Every row gives one point. Each table stands for the endless flat space through its points: a line for two points, a plane for three, and so on. Write the one point that lies in both, or say that there is none.

First (2 x 3):
[[ 2.1 -3.9 -0.4]
 [ 1.7 -4.5 -2.0]]
Second (2 x 3):
[[ 3.5 -3.2  0.0]
 [ 1.1 -4.0  0.8]]
They share: [ 2.3 -3.6  0.4]

First (3 x 4):
[[ 1.4 -1.1  5.0 -1.2]
 [-2.6  3.7 -0.4 -2.6]
 [ 3.4 -1.9  5.1 -3.1]]
Second (2 x 4):
[[ 1.1 -0.3  2.9 -4.0]
 [ 1.0  0.1  2.8 -3.5]]
They share: [ 0.9  0.5  2.7 -3.0]

First (4 x 6):
[[ 0.6 -1.3 -1.6  0.2  1.1 -4.8]
 [-2.1 -2.7  1.8  0.7 -1.3 -3.1]
 [-1.3 -2.8 -0.3  5.0 -0.8 -3.0]
 [-3.5 -6.6  1.1  3.1  0.0 -2.2]]
Second (2 x 6):
[[-0.2 -2.1  0.9  0.4  1.2 -1.8]
 [-0.4 -2.6  0.5  1.1  0.9 -2.3]]
They share: no point

First (5 x 8):
[[-0.9  2.4 -1.9 -1.4  2.0  0.1 -1.4  0.3]
 [-4.8  4.8 -5.2 -4.3  3.9 -0.7 -3.1  0.5]
 [ 2.0 -0.7 -0.9 -0.3 -1.0  2.5 -4.2  0.9]
 [ 0.5  0.5 -0.2  1.5  3.4  0.6 -6.1  0.7]
 [ 0.4  1.9 -1.9 -1.9  0.0  0.9  0.8  0.5]]
Second (3 x 8):
[[-4.8  3.8 -4.0 -3.8  3.6  5.2 -1.3  2.8]
 [-1.6  7.0 -3.2 -3.0  1.6  2.0 -5.3  3.2]
 [-2.8  1.8 -3.4 -2.4  3.8  3.4 -1.7  1.4]]
They share: no point

First (5 x 11):
[[ 6.0 -0.4 -1.2 -5.5 -2.8 -3.8 -2.7 -3.9 -1.5 -7.9  4.2]
 [-1.4 -0.1  4.5 -3.5  1.0 -1.0  0.6  2.9 -3.5 -4.1  3.5]
 [ 0.6  2.0  1.4 -3.4  0.1 -4.0 -2.1  0.9 -2.7 -3.8  4.5]
 [-3.8  2.7  0.2 -0.1  4.8 -0.1  1.6  3.7 -5.6 -1.9  2.5]
 [ 1.8  1.5  1.9 -5.1  0.6 -2.8 -2.6  0.5 -2.1 -6.1  2.3]]
Second (5 x 11):
[[ 1.6  2.2  4.5 -6.9  2.9 -2.1 -1.1  4.4 -0.5 -5.4  6.3]
 [-1.2  0.9  1.8 -5.7  4.0 -6.2 -1.6  1.5 -1.5 -3.5  3.0]
 [ 0.0  3.4  2.6 -1.1 -1.7 -2.2 -0.5  4.2 -5.9 -2.7  4.7]
 [-1.8  3.5  2.6  1.1 -3.2 -2.2 -1.3  3.4 -5.8 -2.0  3.0]
 [ 0.8  3.6  2.7 -2.0 -1.1 -2.2 -0.4  4.5 -6.5 -2.7  5.7]]
They share: [-1.0  2.4  3.2 -3.5  1.1 -3.6 -2.0  2.7 -2.8 -3.2  3.9]

First (2 x 12):
[[ 1.3  2.9 -2.8  3.5  3.6 -1.1  0.6 -3.3  2.3 -2.6 -0.8 -0.8]
 [-0.3  3.7 -1.6  5.3  4.0 -1.5  0.8 -2.5  4.1 -1.6 -1.6 -1.8]]
Second (6 x 12):
[[ 8.4  1.5 -5.9 -3.4 -1.9 -0.9  1.9 -3.8  5.2 -1.6  2.7 -3.1]
 [ 5.2  4.9 -2.8 -3.0 -3.4 -3.0  0.6 -4.9  1.9 -1.9  2.1  0.3]
 [ 1.9  3.0 -0.6  2.3  3.7 -3.7 -0.5 -4.9  0.1 -4.0 -2.7  1.1]
 [ 8.3 -2.2 -5.3  2.1  3.7  3.3  0.8 -4.3  4.4  0.4 -2.1 -7.3]
 [ 7.4  1.8 -0.9 -1.9 -0.1 -0.6  5.4 -7.7  3.2 -0.9  4.0 -3.7]
 [ 0.5  2.7  2.6  3.6  5.7 -2.6  4.6 -7.2 -1.7 -3.7  1.6  0.5]]
They share: no point

First (6 x 14):
[[-1.0  0.1 -2.4  6.5 -3.4  3.2  3.1 -4.8  1.6 -0.3  1.4 -2.9  0.3 -2.2]
 [ 0.0  1.2 -2.1  6.8  1.3  6.0 -2.0 -0.7 -2.8 -1.7  5.0 -4.3  1.7 -2.6]
 [-0.1 -0.9 -0.6 -3.5 -1.9  6.4 -4.5 -0.6  3.0 -5.1  2.8 -2.6 -7.2  3.8]
 [-4.6  3.3  1.1  4.4 -4.5  0.4  3.8 -6.3  1.7  1.3  4.5 -3.5  1.0 -5.1]
 [-2.5  4.6  1.1 -0.2  0.4  6.7 -9.6  6.5  1.8 -5.3  2.1 -6.1 -4.1  1.2]
 [ 2.9 -3.1 -3.7  2.2  1.0  8.3 -3.0 -1.5 -1.5 -4.3  3.8 -2.5 -3.4  2.5]]
Second (5 x 14):
[[-3.6  5.1 -1.0  2.6 -1.3  2.9 -7.6  2.1  5.8 -2.0  1.3 -5.1  1.3 -2.4]
 [-4.4  5.3  0.0  1.4 -1.9  1.5 -7.8  4.1  4.0 -1.6  0.5 -6.9  2.7 -0.8]
 [-5.3  2.2 -1.5  0.7  0.5  2.3 -5.0 -0.6  5.8  0.5  4.5 -6.2 -2.9 -0.2]
 [ 2.0  5.9 -0.4  6.5 -6.6  6.1 -3.2  2.0  2.5 -6.4 -0.4 -2.0 -0.1 -1.9]
 [ 1.9  5.7  1.6  6.5 -7.2  5.4 -0.9  3.6 -0.5 -6.5 -2.3 -1.7  3.6 -2.6]]
They share: [-2.3  2.9 -0.3  3.2 -2.3  3.9 -2.1  0.1  3.2 -2.1  2.3 -3.8 -1.0 -1.4]
